Rows are points. The points of each table are mixes of a few directions, plus a little noise. Count the directions of each table, and those that both share. Where both have some left over, give the other angles between the two spaces (their principal angles), to ten degrees, smallest first.

First (4 x 3)
[[ 15.2   8.5  -9.3]
 [ 16.1   8.4 -12.2]
 [ -9.2   3.2  31.7]
 [-21.8 -20.1  -9.9]]
Second (6 x 3)
[[ -4.1   7.5  -3.4]
 [ -0.4   0.7  -0.3]
 [  8.4 -14.6   6.5]
 [-10.2  18.0  -7.7]
 [ 22.4 -39.4  17.4]
 [-15.9  27.6 -12.1]]
Directions: first 2, second 1, shared 0; angles 80

First (9 x 6)
[[ 17.8  23.1   8.8 -27.3   8.0  -6.7]
 [  8.1  23.4  -8.6  -0.2  -0.5  -1.8]
 [-31.4 -15.6 -27.6 -29.6   5.6 -18.7]
 [ 26.7 -17.0  27.6  23.4   0.9  14.1]
 [-16.3  18.1  10.0 -16.2  -5.1   0.5]
 [  6.2 -19.0  -9.1  33.1  -3.0   6.9]
 [-12.4  14.5   1.4  -6.8  -4.9   0.4]
 [-11.0  -9.3  -1.5  -8.9   1.3  -3.3]
 [ 12.0 -18.3  -0.7  33.0  -2.2   9.3]]
Second (8 x 6)
[[ -8.1   6.7   2.1   6.4   1.0   4.5]
 [ -1.7   2.9   0.4   1.4 -19.8   0.5]
 [ -2.2   2.8   0.6   1.8 -12.9   1.0]
 [ 25.1 -20.7  -6.5 -19.8  -2.9 -14.1]
 [ -1.8   3.6   0.5   1.6 -28.1   0.5]
 [-17.4   8.1   4.3  13.3  86.1  11.3]
 [  2.8  -1.0  -0.7  -2.1 -18.6  -2.0]
 [  3.3  -2.4  -0.9  -2.6  -4.9  -2.0]]
Directions: first 4, second 2, shared 1; angles 90

First (7 x 9)
[[-23.3 -54.9  10.4  28.7  17.8 -27.4   2.2 -40.1 -17.8]
 [  0.7   1.6  -0.3  -0.8  -0.5   0.8  -0.1   1.1   0.6]
 [  6.2  14.4  -2.7  -7.6  -4.7   7.2  -0.6  10.5   4.7]
 [ 12.9  30.2  -5.7 -15.8  -9.8  15.1  -1.2  22.1   9.8]
 [  5.3  12.5  -2.4  -6.5  -4.1   6.2  -0.5   9.2   4.1]
 [ 12.3  29.0  -5.5 -15.2  -9.4  14.5  -1.2  21.2   9.4]
 [-14.0 -32.9   6.2  17.2  10.7 -16.4   1.3 -24.1 -10.7]]
Second (10 x 9)
[[ -4.6  19.7  -0.7  -9.0 -32.6  33.8  11.5 -25.5 -16.8]
 [ 27.7 -38.9  -4.1   9.7  23.9 -12.9   5.1  18.3   8.9]
 [ 30.2 -17.0  -9.3  12.3  -3.7  -9.9   5.8  -5.5  -0.4]
 [-21.3   5.8  -0.8  -2.1   3.8  -2.4   4.0  20.1  16.3]
 [-10.8  15.2  -1.8   5.6   5.3 -18.7  -7.0   3.8  15.5]
 [ 10.0   3.4   3.0  -4.0  -0.9  25.1   6.6 -23.7  -7.3]
 [ -2.4  -2.4 -14.0   9.0 -18.2 -12.6  14.0  21.1  15.4]
 [-29.5  19.3  11.0 -14.0 -11.2  -0.6 -18.5   0.0 -20.7]
 [ 26.3 -22.1  -1.5  11.0  29.3 -14.3  -1.6   1.0  12.2]
 [-25.8  16.4  18.2 -18.8   4.6  12.9 -20.3 -10.0 -22.8]]
Directions: first 1, second 5, shared 0; angles 60

First (10 x 12)
[[ 65.5  12.8   2.7 -26.3   6.1 -34.6  19.9  57.1 -20.8  25.3  -6.9  15.6]
 [ 17.0   2.0 -10.4  -4.0   8.4  -2.5  -0.3  18.6 -11.3   2.2  13.4  -1.1]
 [  8.4   2.4   4.5  -4.6  -1.9  -7.5   5.1   5.8  -0.2   5.1  -7.4   3.9]
 [-37.8  -8.4  -3.7  16.0  -2.8  21.7 -12.4 -32.8  10.6 -15.7   6.4 -10.0]
 [  2.8  -0.8 -11.2   1.6   7.6   5.5  -4.5   6.6  -7.2  -3.2  14.5  -4.8]
 [ -4.1   2.0  25.0  -4.7 -15.3 -13.4  10.7 -11.6  15.2   9.0 -33.7  11.4]
 [ 16.8   2.3  -6.2  -5.1   6.1  -4.2   2.0  16.6  -8.8   3.6   7.5   0.1]
 [-21.8  -2.6  15.3   4.8 -11.7   1.8   0.6 -24.9  15.7  -2.0 -19.3   2.7]
 [-11.8  -1.7   4.1   4.0  -4.1   3.5  -1.3 -12.0   6.5  -2.8  -4.9  -0.5]
 [-34.5  -9.2 -21.1  19.0   8.5  30.2 -20.0 -23.3  -0.4 -21.8  30.2 -17.5]]
Second (8 x 12)
[[  7.3  -1.1  -4.3  -6.8  -2.2   0.0   1.4   5.7   2.2   4.8   1.9  -1.2]
 [-19.0   7.5 -38.7  21.5  42.2  17.9  41.8  -7.5  -9.1  13.5  -2.3  -9.5]
 [-14.1  -3.7  11.6  -3.7   9.9   1.6 -21.9 -21.3   1.4  -9.3 -19.2 -16.5]
 [ 11.9  -4.1  -8.6 -18.3   0.7   1.9  -3.3   5.7   6.0   9.9  -3.0 -10.2]
 [-18.2  13.4  34.6  54.5 -29.3 -15.4  12.9   3.8 -17.2 -29.8  28.1  52.6]
 [  2.7   0.6   4.9   1.6  -7.5  -3.2  -1.0   3.8  -0.3  -2.2   4.3   6.2]
 [ 15.7  -7.0  -1.5 -27.2  -5.3  -0.7 -15.4   4.7   9.2   8.1  -6.6 -13.6]
 [ 14.0  -5.5   2.1 -21.7  -8.3  -2.3 -14.5   5.1   7.5   5.0  -3.7  -8.3]]
Directions: first 2, second 3, shared 0; angles 40, 70

First (8 x 18)
[[ -3.5 -16.7  -7.5 -11.8   2.8  19.2  -2.5  -5.9   8.8  13.6  27.5  -5.1
   -4.8 -28.0  -9.4 -14.2  13.5   1.7]
 [  3.5  11.7   0.1  10.4   4.2  15.0  -1.8  13.3  -1.8   4.2  19.2  -5.6
   -8.2 -19.5 -26.9 -12.6  10.1  -6.6]
 [ -4.4 -22.8   2.2   3.2 -40.3  -7.1   5.5  10.3   4.5  23.0   6.6 -20.4
   39.2   9.4  24.6  20.2 -28.9 -11.2]
 [  3.3 -36.5  16.5   9.7 -25.1 -13.5  -0.8  14.0   1.5  10.8  -5.7 -15.1
   34.0  41.6  28.7   5.7 -22.3   4.8]
 [  4.8  19.0  -0.5  -3.5  16.5   1.0  -1.1  -5.3  -7.2 -18.5  -8.8   4.8
  -24.0  12.0   5.0   6.9   0.8  10.6]
 [  6.8   9.7 -19.9 -10.6   0.4  13.6  -9.4   6.0  28.3  14.5  11.4  12.9
   -4.8 -27.6 -26.7 -22.0  23.5  -7.4]
 [ -8.4  10.6   5.3   4.1  22.3 -12.6   4.6 -15.8 -15.0 -17.5 -20.1  16.8
  -10.4  -7.5 -10.8  -4.2  10.9  -1.0]
 [ -2.1  25.1   3.8  -1.7  19.5 -15.6   5.2 -16.7 -19.2 -30.1 -30.1  11.6
  -21.2  19.7  15.5  20.3  -7.3   8.9]]
Second (9 x 18)
[[ -0.6   2.7  -2.2  -2.2   1.3   1.3  -0.1  -1.7   1.5   0.5   1.2   1.6
   -3.2  -5.5  -3.0  -0.9   2.9  -0.8]
 [  2.4 -11.7  11.8   9.1  -7.8  -7.9   0.2   7.7  -5.3  -1.0  -6.6  -7.6
   12.4  25.3  13.1   4.7 -12.0   3.9]
 [  1.5  -5.6   5.3   4.4  -3.7  -4.6   0.0   3.9  -2.8  -0.3  -2.9  -3.4
    5.4  12.6   6.4   2.0  -6.0   1.6]
 [ -0.4   3.7  -3.6  -2.4   1.9   2.6   0.2  -2.7   1.6   0.2   1.7   2.1
   -3.7  -7.3  -3.8  -1.3   3.5  -1.3]
 [ -7.5  36.6 -35.7 -27.6  24.2  25.9  -0.8 -24.2  16.1   2.9  20.4  22.5
  -37.1 -77.6 -40.1 -13.5  36.8 -11.4]
 [  0.9  -2.8   2.8   2.3  -2.2  -2.0   0.5   2.0  -1.7  -0.4  -1.6  -1.9
    3.2   6.2   3.1   1.1  -2.6   1.3]
 [  4.3 -21.6  21.1  16.8 -14.3 -15.3   0.7  14.4  -9.9  -2.0 -12.1 -13.3
   22.2  45.6  23.5   8.0 -21.8   6.5]
 [  4.9 -23.4  23.3  17.7 -15.2 -16.6   1.0  15.6 -10.9  -1.9 -13.1 -14.0
   23.9  49.7  25.9   8.7 -23.8   7.5]
 [ -4.9  23.0 -22.5 -17.4  15.1  15.7  -0.6 -14.9  10.2   2.0  13.0  14.0
  -23.9 -49.3 -25.7  -9.0  23.4  -7.3]]
Directions: first 6, second 1, shared 1
